Each wall is flat, endless, passes through zero and stands at right angles to its row. A trip goes straight from one point to another. List the walls that it crosses, first one first.
(in the rows, 128 means zero)

Walls:
(1): [172 116 133]
(2): [221  74  97]
(3): [115 128 105]
(4): [146 105 176]
(5): [ 80 124 189]
Trips:
[147  44 125] to [ 74 129 119] => 3, 5, 1, 2, 4
[177  93 110] to [112  74 104] => 3, 4, 1
[ 72 154 131] to [100 109 177] => 4, 3
[190 139  96] to [158  67 129] => 4

Walls:
(1): [156  71 111 181 145 143 157 137 142 108 188]
(2): [113 107 129 157 136 118 130 130  67  81 136]
(3): [174  79 137 148 170  70 137 116 138 154 103]
(4): [128  84 133 115 146 113 111 104 123  82 177]
Trips:
[122 127 133 112  56  80 123 144 136 155 149] to [119  99  87 167 152 136 152 157 165 171 141] => 3, 1
[172  79 119 111 181 175 129 189 151 122 136] to [166 177 174 175 185 141 126 108  91 178 113] => 4, 1
[118 190 211  73 101 120 133 114 159 194 107] to [156 110 142 103 120 147 201 121 136 170 151] => 3, 1
[108 142 142 164 104 216 136 124  88 120 126] to [125 160 112 162  71 172  90 180 153 127 109] => 1, 2

Walls:
(1): [137 144 164 128 119 100 103 134 159 101 156 121 128  79 167 143 126  63
 124 164 117 191 125 107]
(2): [135 123 142 192 108 199 157 121 112  90 119 150  77  90 150 161 123 196
 116 113 120 116 104 141]
(3): [195 123 143  98 142 124 138 122 153 163 176 150 133 114  88 147 127 171
 105 140 117 112 175 129]
(4): [145 147 163 121 120 120 104  27 154 125 111 157  83  95  85 157 122 106
 154 141 102 122 150  84]
(5): [117 142 113 151 117 112 172 169 120 159  88 148 155  96  99  97 169 134
  73  90 125 138 125  98]
(6): [152 122  86 128 107 144 107 105 134 177 153 166 160 169 124 128 104  56
 138 137 110 112  92 100]
(7): [113 123 145 155  98 159  96  99 151 118 139 125 117 157 109 132 153 151
 124 105 138 155 133 103]
(8): [115 105  68  92  81 134 129 118 123 131 190 129 125 155  86 183 152 139
 135 147 124 145 125  95]
Trips:
[121 107 139  97 163 109 124 111  78  87  77 104 135 129 163 107  70 118
 156 102 136 116  90 112] to [121 104 116 127 160  94 158 125 114 132 120 144 161 140 141 141 112 108
 108 101 117 140 112 155] => 6, 5
[150 141 127 100 142 116 137 145 178 190 134 116 164 175 144 116 116 110
 109 135 168  56  93 169] to [ 82 133 103 143  99 110 184 165 124 150 142 156 136 150  98 109 165 148
 152 158 148 115  96 163] => 5, 8, 3
[107 114 128 132 156 117 153 128 115 102 160 145  98 103 128 166 117  62
 141 145  62 110 178  84] to [153 119 167 129 140 137 104 189 130 137 114 133  90 118 138 161 172  96
  90 162 106 133 159 172] => 6, 8, 2, 4, 5
[153 136 123  99 172 138 121 190 156 134 125 109 141  56 138 103  76  67
 133  95 166 128  75 160] to [124 116 154 104 149 126 145  87  83 167 127 128 115 111  94  99 117  99
  97 126 109 106 118 152] => 3, 4, 1
[153  90 103 117 138 115 109 105 157  80 139  71  92 137  95 151 155 140
 127 136 117 154 127 129] to [143 111 136 157 100  96 124  90 103 115 166 145 121 133 112 151 105 107
  91  69 154  95 127 135] => 2, 1, 6
[166 127 174  83 122 161 123 134  91 152 124 173 121 138 131  92  75  86
  87 145 113 125 101 189] to [110 114 137 135 158 109  55 137 141 109 115 130 178 113 133 112 113 136
 154 123 135  80 131 146] => 1, 3, 6

Walls:
(1): [ 99 135  80 104 133  88 160 152 120 167 128  90 136 113 167 107 143 157
 116 134 186 135  94 122 100 121 160 163 175 112 153  97  35 116 137 114
 171 206 122 120  83 101 176 181  95 116  69  92]
(2): [104  77  86 115  95 149  81 130 128  99 124 104 165 162 152 116 125  92
  98 128 107 184 125 154 141 151 163 139 128 106 110 161  83 159 172 125
 117  98 215 110  85 131  67 102 132  93 139 125]
(3): [ 87 131 135 124 117 111 111 110  75  98  78  67 181 140 164 137 188  80
 109  94 179 101 125 139  83 136 104 177 132 126 148  79 142 105 133 144
 228 153 172 137  88 112 121 146 130 122 175 108]
(4): [127  61 149 164  88 132  83 150 155 123 187 145 135 138 145 159 131  80
 145 195 126  65 155  63  95  67 149 123 146 167 152 140 150 156 137 109
  62  83  97  92 114 186 110 110 153 143 118 109]
(5): [132  90  98 127 127 119 107 119 149 107 156 151 149 108 149 113 175 140
  96  64 155 114 133  56  98 177 117  95 143  78 176 184 135 103  90 153
  87  94 162  93 123  80 172 110 115 164  87 155]
(6): [ 92 109 144  85  79 119 118 164 103 146 166 147  93 113 125 162 167 182
 101 128 126 150 138  60  93  95 131 149  67 143 144 136  74 123 193 123
 156 124 134  82 132 105  98 133 137  71 135 153]
(7): [115 125 131 159  68 123 191  62 106 154 138 149 127 178 109 148  80 131
 173  76 137 135 102  94 106 157 135 120 102 158  93 103 157  91 152 178
 144 124  96 109 157  93 181 159  98 114  95 108]
(8): [138 144  98 139 108 111 148 132 161 145 102 168  96 114 167 167 147  82
  74 155  79  61 163 179  92 163 110  63 131 116  87  61 119 148  96 173
 157 171 191 106  74  87 179  79 126 101 145 153]
(9): [107 109 123 128  81 153 144 117 214 134 156 155 102 107 144  98 168  75
 151 174  85 146 170 121  98 104 129 191 122 162 112 141 101 127 117 106
 175 162 133 161 151 159 159 103 118  66 116 146]
(10): [101  51 109 118 119 129 130 128 169 111 149 155 133 129 128  45 189 169
 191  68 191 119 151 138  79 161 127 101 215 139 131 107 136 155  69 129
 127  96 151 117 126 141  93 146 138  73 126 122]
(11): [131 102 110 111  88 116 138  90 126 112 126 107 145 165  34 113 188 156
 167 143 129 139 172 119 142 167 126  85  99  83 139 127 106 159  63 106
 143 143 129 149 138 122 178 141  85 179 146 106]
Trips:
[160 120 103 103 104 136 151  86 166 105 120 123 150 100 112 136 127 146
 152 117 121 144 140 121 131 118 135 118 160 139 142 125 174 142 131 165
 218 102 100 129  80 149 158 135 153  91 128  88] to [109 150 154 113 114 208 140 153 149 147  82 122 139 122 157 133  88 113
 106  70 132  95  73 169 154 150 102  95 114  91 130  96 175  67  96 112
 112 112 156 171 125 133 130 162  89 155 128 119] => 1, 9, 11, 5, 10
[ 91 111 172 162 161 177 112  87 144 140 174 111 124  70 119 138 176  96
  60 102 143 121 137 166 139 125 160 122 161 132 141 132 130 167 160 153
 100 159 102 109 139  96 121 148 117 142 154 129] to [138 144 160 142  89 149  94 171  67 152  98  79 142  92  64 119 192 132
  79 111 149 156 127 111  91  69  68 126 210 154 142 141 113 102 102 126
 169 166 152 135 123 117  89  95 142 185 208 142] => 6, 2, 1, 8, 4, 11, 5
[165 208  94 152 114 127 123 117  82 132 101 107 120 111 116  86  92  96
 126  93  90 138 149  84  93  94 134 187 159 171 112  92 108 157 149 100
 146 100 145 157 105 163 151 117  90 112  81  81] to [173 142 154 151  81 146 182 147 137  86 117 121 118  82 137 153 155 200
 134 133 157 101 190 137 180 185 135 113 159  90 104  85 153  40 122 164
 144 144 110 108  53 175 165 135 119 168 119 128] => 2, 8, 11, 9, 5, 10
